Each row is a point. Each copy is the shape, with its points in the same order, stretched, turned, moved and blurred by noise. Say if it was mirrored as well.
(in the rows, 128 means zero)

Shape, 5 rows:
137	94
145	119
120	99
185	213
96	167
Copy 1:
103	120
112	111
96	138
200	74
158	158
Copy 1 is: only turned
Copy 2, 5 rows:
145	85
158	97
142	104
227	164
132	185
Copy 2 is: only turned
Copy 3 (5 x 2):
98	107
119	117
87	120
192	151
113	177
Copy 3 is: only turned
Copy 4, 5 rows:
91	125
117	125
96	147
214	76
161	150
Copy 4 is: only turned

Shape, 7 rows:
129	154	109
91	200	142
106	125	173
103	87	148
85	114	140
183	50	109
84	153	133
Copy 1, 7 rows:
131	136	106
209	164	112
163	98	178
115	104	197
137	139	179
26	55	152
169	158	145
Copy 1 is: only turned
Copy 2, 7 rows:
130	157	101
75	147	72
84	126	129
113	116	150
103	106	125
181	164	196
91	119	97
Copy 2 is: only turned

Shape, 9 rows:
125	96	153
81	155	110
151	96	153
141	114	111
141	194	124
133	210	101
118	164	134
135	85	193
63	159	113
Copy 1 (9 x 3):
153	97	127
171	177	134
129	93	126
116	130	109
111	191	174
106	217	166
144	163	160
163	63	143
191	181	143
Copy 1 is: mirrored
Copy 2:
98	136	100
135	96	196
117	135	73
139	110	103
220	130	154
238	115	187
161	126	155
80	160	71
123	97	222
Copy 2 is: mirrored
Copy 3 (9 x 3):
122	171	165
149	165	108
124	138	158
96	128	132
197	102	122
176	95	106
173	136	128
124	171	183
145	182	85
Copy 3 is: only turned

Shape (9 x 4):
125	144	101	135
137	144	103	103
137	156	144	129
130	146	224	102
126	79	115	123
71	133	102	125
127	152	103	162
109	129	108	174
129	137	140	95
Copy 1:
173	121	154	143
159	159	142	126
121	125	120	167
38	120	43	177
114	104	161	89
190	99	117	129
169	98	160	162
163	59	168	147
129	150	115	133
Copy 1 is: only turned
Copy 2, 9 rows:
144	148	117	107
131	125	152	116
138	125	130	159
151	65	159	244
147	87	106	100
191	139	123	102
144	172	87	107
164	160	65	100
141	98	157	156
Copy 2 is: mirrored
Copy 3:
105	138	146	107
143	137	164	122
125	96	135	158
182	85	114	249
139	175	105	94
90	188	167	126
70	117	124	108
67	139	112	108
155	135	147	161
Copy 3 is: mirrored

Shape (10 x 6):
157	139	162	149	105	160
119	152	127	137	129	123
145	7	127	148	139	141
117	155	149	105	123	118
128	76	156	93	89	128
132	131	132	126	137	122
119	148	119	121	97	144
114	126	146	146	89	116
208	110	149	149	69	135
118	145	120	128	84	132
Copy 1, 10 rows:
111	76	118	191	88	135
129	152	131	152	118	127
78	49	177	103	167	165
123	145	146	178	121	98
98	60	146	165	164	90
111	139	149	151	119	122
142	110	108	141	122	110
113	106	107	174	151	127
55	53	92	178	91	123
134	109	95	146	134	111
Copy 1 is: mirrored
Copy 2:
180	103	120	160	158	153
151	137	130	121	124	148
133	78	144	141	212	49
137	120	130	124	92	149
139	77	107	134	121	97
140	118	140	120	133	136
154	128	89	123	123	153
174	126	105	131	117	120
217	70	98	130	177	141
166	130	84	117	120	146
Copy 2 is: only turned

Shape:
114	141	143	133	136	98
139	139	146	124	216	144
109	133	145	210	95	118
137	115	133	103	147	112
105	174	120	142	84	197
108	125	10	102	130	118
115	116	144	106	135	156
169	145	136	150	146	95
116	115	77	159	95	136
Copy 1 (9 x 6):
108	154	96	107	103	142
79	111	76	150	215	191
91	167	135	129	22	209
113	112	112	123	149	109
121	207	176	166	96	155
104	134	74	249	89	52
92	148	148	132	165	113
144	91	92	121	98	179
98	141	136	203	51	123
Copy 1 is: mirrored
Copy 2:
141	178	138	120	106	118
208	119	75	139	97	121
120	173	228	144	164	134
135	132	107	109	90	96
112	178	176	113	208	189
79	103	97	168	98	200
123	141	117	115	150	104
161	135	142	108	69	122
80	121	180	156	149	161
Copy 2 is: only turned

Shape:
97	106	138	149	107	123	200	213
121	97	184	149	170	184	127	134
68	138	152	96	81	157	132	126
45	146	111	152	147	100	124	134
100	133	170	163	121	107	131	113
171	63	97	158	119	82	117	123
92	188	126	171	101	162	130	140
123	70	154	119	240	151	110	189
120	167	75	122	133	107	170	82
144	123	196	133	117	128	73	102
153	129	77	165	82	74	130	143
124	101	167	129	110	153	123	133
111	183	153	112	99	106	71	126
113	124	102	130	81	107	130	96
Copy 1:
7	139	146	139	213	125	170	138
118	140	182	125	94	195	96	171
132	112	175	171	202	122	53	148
74	90	128	113	121	50	86	168
69	121	170	125	124	105	79	118
102	103	163	92	76	89	166	75
99	169	125	91	181	85	74	119
109	134	139	156	22	190	170	215
124	95	67	71	156	87	71	82
140	151	195	165	83	142	77	106
79	135	120	84	145	38	160	47
119	131	189	149	140	154	99	131
136	164	134	176	126	78	75	103
124	94	152	108	159	76	86	84
Copy 1 is: only turned
Copy 2:
105	168	184	165	54	96	58	54
144	157	214	109	116	133	113	203
97	150	149	64	133	188	92	93
191	161	80	93	122	131	49	99
152	115	134	119	104	177	66	145
189	52	141	137	70	112	171	111
104	188	77	103	99	150	84	139
169	145	218	118	146	25	108	181
168	156	58	172	175	165	133	81
108	58	166	75	129	180	113	199
139	84	73	149	72	121	131	70
113	116	189	95	102	157	124	147
80	86	83	64	159	160	80	135
152	102	102	103	108	180	131	82
Copy 2 is: mirrored
Copy 3 (14 x 8):
66	67	79	100	154	154	102	179
153	84	136	102	130	195	99	127
78	91	125	121	90	149	154	92
105	128	92	188	120	151	130	120
96	144	134	134	141	164	126	113
129	132	153	115	194	69	133	121
97	120	83	108	92	154	65	110
191	58	88	115	162	194	129	154
121	160	130	143	59	108	135	164
129	141	143	87	158	156	154	62
97	146	105	110	170	64	114	123
112	94	138	95	141	150	129	104
101	152	87	105	127	140	161	60
92	141	145	134	118	89	145	102
Copy 3 is: only turned
